Each row of a before or after table is a point. The points were changed in one or more steps. Then noise was added and the rows were shuffled. The steps act on columns, c1 being the first. Write out the steps. A step turns or swaps two columns, mirrors them in a line or flattens them onto one, adds a multiple of one to another, or multiplies or shifts one. Angles are multiples of 10 degrees, from the lower column toward the higher: turns from -170 to 170, lines from 10 to 170 but not 90. Use the fewest steps. Two steps may share a column if one is a turn and the other turns, adds or multiplies; they go together, in the order done. Otherwise the lowest column goes first.

Before:
1.8,4.8,-6.4
-1.7,-2.1,5.6
0.3,1.4,2.0
-3.1,0.2,-0.1
-6.8,0.3,-2.5
1.0,-4.2,1.7
5.1,1.4,1.9
2.8,-1.4,1.7
-0.4,3.4,-1.1
-3.7,-0.4,7.0
-1.4,-2.8,2.3
-2.6,-2.9,1.0
After (12 x 3):
-1.1,3.8,-0.9
-12.8,1.0,-2.5
3.3,6.8,-6.3
-4.9,-3.0,1.3
2.3,-4.9,1.7
-6.1,-0.1,-0.2
-7.4,-2.0,7.4
-3.3,-3.3,2.2
-3.3,-3.7,5.8
0.9,1.0,1.9
5.4,-1.5,1.4
10.6,0.4,1.7
Steps: multiply c1 by 2; add -0.3 times c3 to c2

Before (12 x 6):
-1.7,5.5,-1.8,2.1,0.4,-6.7
-1.0,1.5,0.2,2.0,-1.7,3.3
-2.7,-6.6,3.3,-5.6,-0.8,1.9
1.0,-1.7,-7.6,0.9,2.4,-1.5
1.0,5.2,2.2,-0.6,-6.2,2.1
-4.7,2.3,4.0,4.0,0.7,-2.6
0.9,-2.3,6.9,6.3,-0.6,-1.2
-9.6,3.0,2.5,1.0,3.7,-3.3
-0.2,1.8,1.0,2.3,-3.7,-2.9
1.8,-4.3,4.4,2.3,2.5,0.7
-4.1,-2.7,-5.8,7.8,-8.8,0.7
1.9,0.3,-1.5,1.5,3.0,3.0
After, 12 rows:
-6.8,2.8,-6.2,8.2,-3.5,1.2
-0.9,-1.2,2.9,2.5,-2.2,-2.9
-4.4,6.8,2.0,-5.4,-4.7,1.9
1.5,1.9,-6.7,0.7,3.0,-1.4
-15.2,-3.1,4.9,0.6,4.3,-3.5
2.9,4.4,3.7,2.4,4.2,0.4
-1.7,-1.4,-2.0,1.9,-0.7,3.0
3.0,-0.4,-3.8,1.5,4.6,2.5
1.3,-5.8,0.5,-0.4,-7.4,2.7
-2.7,-5.0,3.0,2.1,1.8,-7.1
-7.4,-2.6,6.4,4.5,3.9,-3.2
1.2,2.0,7.4,6.3,3.7,-1.4
Steps: multiply c1 by 1.6; multiply c2 by -1; add -0.7 times c6 to c3; add 0.7 times c4 to c5

Before, 12 rows:
-1.0,-0.4,-1.5,2.2,2.4,-4.9,-5.7,4.8,1.1,3.5,4.8
1.3,3.6,-3.1,-4.7,-0.1,-5.4,5.3,2.7,-2.9,4.2,-2.5
2.9,2.3,1.9,-2.7,5.2,-1.4,-2.5,-1.0,3.6,4.1,7.0
-6.4,5.4,-1.2,0.9,-4.3,-2.8,-2.5,-5.8,-4.5,3.2,5.2
-8.3,6.7,-2.3,0.2,-2.0,3.2,4.1,-2.8,-5.8,-3.8,-1.3
-7.8,-3.2,-2.4,-1.5,3.6,5.3,-4.3,-0.3,2.8,3.4,2.3
2.0,-3.0,0.7,0.9,-3.8,-2.5,-8.4,6.4,-6.6,6.6,-1.0
4.2,-0.6,-7.7,-2.2,-1.2,-0.3,-0.3,-2.4,5.4,-0.1,3.0
2.4,3.3,-3.2,2.4,-3.1,-2.0,-6.6,4.3,3.5,7.0,-2.4
-0.8,1.9,-4.4,1.9,-3.0,1.7,2.3,0.9,-5.3,4.6,5.1
-4.1,4.1,0.3,-6.2,2.0,-0.3,-6.4,6.0,0.2,3.9,3.2
-5.2,-3.9,3.8,-4.0,-0.1,3.9,1.9,0.0,3.6,1.6,9.7
After, 12 rows:
-8.4,6.8,3.3,-2.2,-1.9,2.3,5.3,1.3,-5.8,2.2,-1.3
-0.8,1.8,3.3,-2.4,-2.8,0.1,0.6,-3.1,-5.4,-5.1,5.2
3.0,2.5,-1.1,3.1,5.2,0.6,-3.8,1.9,3.8,-2.9,7.0
4.1,-0.5,7.8,1.9,-1.2,1.1,-0.3,-1.6,5.2,0.2,3.0
-7.7,-3.3,2.3,-2.2,3.6,4.9,-5.2,-0.8,2.7,-1.7,2.3
-6.3,5.5,3.7,1.2,-4.3,-2.8,-3.5,4.5,-4.4,-2.1,5.3
1.9,-3.0,-3.6,0.8,-3.7,-2.4,-10.2,-5.1,-6.6,-3.3,-0.8
-1.0,-0.5,-1.0,1.4,2.3,-5.1,-6.6,-4.9,1.0,-1.3,4.7
-5.2,-3.8,-3.3,0.6,0.0,5.5,1.2,2.0,3.6,-2.3,9.9
2.4,3.3,0.7,-0.5,-3.2,-3.0,-8.6,-5.3,3.7,-4.4,-2.5
-4.0,4.1,-3.0,4.9,2.0,3.7,-7.2,-5.1,0.3,-1.5,3.4
1.3,3.4,1.3,7.1,0.1,-1.1,3.6,-3.9,-2.9,-5.6,-2.5
Steps: turn c3 and c8 by 150 degrees; mirror c4 and c6 in the line at 110 degrees; mirror c7 and c10 in the line at 170 degrees

Before, 10 rows:
8.7,5.0,0.0,-9.6,1.7,0.9,-4.1,5.0,0.7,2.6,5.0,-1.6,0.6,2.8
-1.7,6.1,-3.5,-5.0,0.0,-2.0,1.5,4.6,-6.3,6.2,0.2,3.7,-0.6,4.2
0.0,-9.1,1.9,0.9,-0.4,1.9,-0.9,1.9,2.2,2.3,-0.3,0.2,-4.1,-5.1
-0.3,-7.5,-0.6,4.0,-2.9,6.0,-3.9,-4.5,3.0,3.8,-4.7,-1.4,-3.2,0.5
2.5,4.3,-2.7,-1.5,2.5,5.0,-1.0,10.5,2.6,-2.1,3.2,-2.1,1.4,2.8
0.9,-7.5,5.1,6.0,-2.0,4.8,-3.6,0.2,-3.6,4.2,-2.8,-3.2,-0.5,-1.9
5.4,4.8,-0.5,-3.5,6.6,-2.6,-0.7,4.1,0.2,0.6,5.1,-3.2,-2.7,7.0
3.9,-7.1,1.1,3.8,-7.2,-1.2,-4.0,2.7,2.8,3.6,-1.3,-4.1,-3.9,-0.2
1.3,6.8,-1.1,-3.5,4.8,-4.4,-1.7,3.8,-0.9,5.5,-5.4,0.9,2.0,1.6
1.3,-8.7,-2.8,1.9,-2.3,0.8,-7.4,0.4,-2.3,-1.2,-1.2,-3.1,-2.3,-2.8
After:
-2.1,6.3,3.3,-2.7,7.2,-4.4,-2.0,2.5,1.7,6.4,-2.6,-4.8,3.0,-1.6
-7.8,3.5,4.5,-1.5,0.4,4.9,-1.2,5.6,-1.2,-1.6,4.3,1.1,4.7,-3.6
2.5,-7.7,-1.3,4.5,-0.2,5.6,-3.8,-1.4,-2.6,3.5,-5.5,-6.3,-4.0,-1.9
-4.8,4.3,5.1,-4.3,0.2,-2.8,1.9,-0.2,7.2,7.0,0.2,4.3,1.3,-1.7
0.1,-5.1,-7.3,7.0,-0.7,4.4,-3.4,0.9,2.7,3.2,-3.3,-6.3,-0.6,3.3
-0.6,-9.3,0.2,1.5,-1.7,0.9,-7.0,1.6,1.4,-1.2,-2.1,-4.8,-1.6,3.0
-2.9,4.6,2.3,-3.3,3.8,-2.4,-1.0,7.0,2.5,1.2,7.9,2.2,-1.0,-6.4
-1.7,-6.6,-3.2,4.2,-5.8,-1.0,-3.9,4.7,-2.8,2.9,-5.1,-5.6,-2.5,-1.3
-1.3,4.9,2.2,-9.1,-1.0,1.2,-4.4,9.7,0.1,4.6,5.2,3.2,2.5,-2.6
-3.0,-7.5,-4.6,1.1,-0.2,2.0,-0.8,1.4,-4.2,2.2,-0.7,-0.6,-2.9,4.1
Steps: turn c8 and c13 by 20 degrees; turn c1 and c8 by 70 degrees; mirror c2 and c3 in the line at 10 degrees; turn c4 and c10 by -10 degrees; add 1 times c11 to c12; turn c5 and c11 by 30 degrees; turn c9 and c14 by -160 degrees
